Each row of a before or after table is a point. One or more steps were done to the points. Then noise was added and the rows were shuffled. The steps act on columns, c1 being the first. Write out the steps. A step turns or swaps two columns, mirrors them in a line or flattens them onto one, adds a multiple of one to another, or multiplies or shifts one. Angles are multiples of 10 degrees, from the lower column toward the higher: turns from -170 to 170, lines from 10 to 170 but not 90. Use the fewest steps. Two steps may share a column if one is a turn and the other turns, adds or multiplies; they go together, in the order done. Otherwise the lowest column goes first.
In the rows, zero is written as 128.

Before (10 x 2)
[[149 155]
 [133 126]
 [151 137]
 [125 121]
 [148  25]
 [130 148]
 [103 108]
 [148  68]
 [134 128]
 [ 83 126]]
After (10 x 2)
[[137 132]
 [175 139]
 [164  71]
 [ 75 110]
 [129 149]
 [124 124]
 [141 130]
 [177 153]
 [ 37 125]
 [168  24]]
Steps: multiply c1 by 2

Before (13 x 8)
[[ 55 183  93 131 122 120 119 124]
 [176 117 116 145  90 186  96 133]
 [106 145 177 132 112 139 127 207]
 [112 137 124 159 111 101 174  71]
 [143  76 144 119 175 195 118 140]
 [136 129 123 153  66 149 204 108]
 [141  78 147 105 199  96 137 114]
 [223  89  84  71 114 133 117  93]
 [112  85 144  49 151 134 141  76]
 [ 64  93 134  82  89  98  68 126]
 [175  77  63  89 132 108 142  80]
 [172 156 142 172 139 131 168 128]
 [106 207 164 115 114 103 148  91]]
After (13 x 8)
[[ 46 114 129 136 166  89 124  62]
 [103 210  90 128 149 142  91 150]
 [191 153 111 136 123 143 129 171]
 [139  97 187  69 111  85  78 140]
 [134 148 131 164 142 109  72 173]
 [ 70 182 162 178 129 146 123 117]
 [124 100  99  99  62  78 113 140]
 [162  96 172  23 129 113  90 118]
 [155 114 143 143 186 148 109 204]
 [173  83 149 110 167 171 134  97]
 [ 67  89 110  75 107 111  77 142]
 [136  48 105 114  82 158 142 121]
 [113 137  81 145 152 145 206 126]]
Steps: turn c1 and c4 by -40 degrees; turn c2 and c6 by 30 degrees; turn c3 and c5 by 170 degrees; swap c7 and c8

Before (14 x 12)
[[137  74 135 160 115  94 106 122 201 204  93 163]
 [147 162 128 173 142 187  78 113  73 122 123  89]
 [216 194 123 132 131  90 105  84 176 184  78 110]
 [121 167 171  97 171 136 128 139 158 100 136 183]
 [122  90 126 151 212  69 142 139 140 200  60  76]
 [168 165 115 139 136  80 185 112 154  87 150 186]
 [177  80 115  80 195 156 126 131 152 133 136 149]
 [111 157 105 167 152 168 163 129 145 124 155 110]
 [124 112  54 118 144 122 115 165 161 152 188 175]
 [182 124  64 231 137 111 123 154 186 115 138 160]
 [168 168 114 150 175 125 111  80 160 144 103 162]
 [128 196 104 101 164 186 155 121  73 138 119 147]
 [181 170 137 149 196 131 161 139 115 159 148 150]
 [150 132 185 110 213 127 130  60 131  92 154 152]]
After (14 x 12)
[[176 153  73  82 174  78 127 131 148 151 136 152]
 [126 186  87 101 140 195 150 147  71 146 121 147]
 [155 128 114 110 231 134 181  83 132  97 152 152]
 [217  91 122 130 129 195 144  86 175 183  78 112]
 [106 170  94 170 132 154 151 156 143 115 155 111]
 [145 186 120 173 136 163 110  85  75 108 118  92]
 [137  92 141 162 121  75 118 109 200 192  91 162]
 [169 123  89 150 153 166 151  84 159 137 106 164]
 [167  80 115 138 127 165 177 162 153  86 147 185]
 [118 137 135  96 186 166 122 137 159 110 131 182]
 [123  67  74 146 193  88 129 142 140 189  60  76]
 [183 132  90 150 187 172 136 160 111 148 146 150]
 [182 107  74 233  92 122 103 141 182  86 139 157]
 [125 124  60 120  92 111  92 140 160 154 189 173]]
Steps: swap c2 and c6; turn c3 and c5 by 40 degrees; add -0.3 times c4 to c10; turn c7 and c8 by 50 degrees

Before (11 x 20)
[[186 160 190 145 102 143 153  80 111 118 184 123  74 110 116  89 125 158
   81 171]
 [132 172 131 140 111 195 144  71 138 122 150 117 163 162 107 119 150 105
  100 120]
 [130  73  73 166 159 120 148 120 124 125 178 106 194 140 101 140 142 155
  183 106]
 [ 97 171  73 164 109 136  91 134 164  99 168 109 163  99 137 117 163 120
  181 126]
 [141  85 166 132 143 126 161 111 151 183 218 147 172 175 150 125 146 129
  111 111]
 [243  82  76 128  97 195  93 169 138 146 139  88  55 132  74 213 118 115
  159  82]
 [190 151 130 124 151 169 151  94 117 104 166 171 151 151 148 122 159 111
   80 105]
 [150 143 160 161  84 107  97  61 211  83 109  98 110 149 106 160 123 153
  112 167]
 [119 108 157 158 127 106 154 150 162 102 161  75 108 137 117 100 110 169
  136 143]
 [ 93  97 146 141 189 106 128  57 141  80 155 183 122 128  91 137 130 141
  103  84]
 [137 156  82 152 138 143 144 147 135 133 183  90 101 179  71 129 169 152
  132 127]]
After (11 x 20)
[[115  98  67 138 115 105 126  57 139  86 155 179 123 126  88 137 116 143
  148  80]
 [180  78  95 132 156 126 163 110 152 108 214 146 168 172 111 127 145 132
  103 184]
 [248 161 119 145 192 141 154  78 111 174 178 123  72 110  85  91 112 164
  116 113]
 [192 151 109 121 121 167 150  91 117 101 162 167 153 150  87 122 139 111
   87 100]
 [ 89 157 143 150  77 145 145 150 139 126 179  89 105 181  89 131 158 148
  180 135]
 [134 172 146 138 143 195 140  64 136 119 151 118 163 167  84 121 135 105
  136 122]
 [ 42 177 174 162  89 136  94 134 161 127 163 111 161  96 165 112 173 123
  148 104]
 [147 105 115 158 155 107 154 148 163 142 163  74 106 140 133 101 111 165
  147 102]
 [ 73  74 128 167  65 123 148 119 125 104 178 109 195 139 151 145 149 155
  178 125]
 [188  83 175 126  98 192  93 174 139  81 139  88  58 132 131 213 119 111
  189 144]
 [180 144 148 162 176 106  98  63 212 165 103  98 112 147 108 165 112 150
  141  82]]
Steps: add 1 times c3 to c1; turn c3 and c5 by 120 degrees; swap c10 and c20; turn c15 and c19 by -60 degrees; turn c15 and c17 by 20 degrees
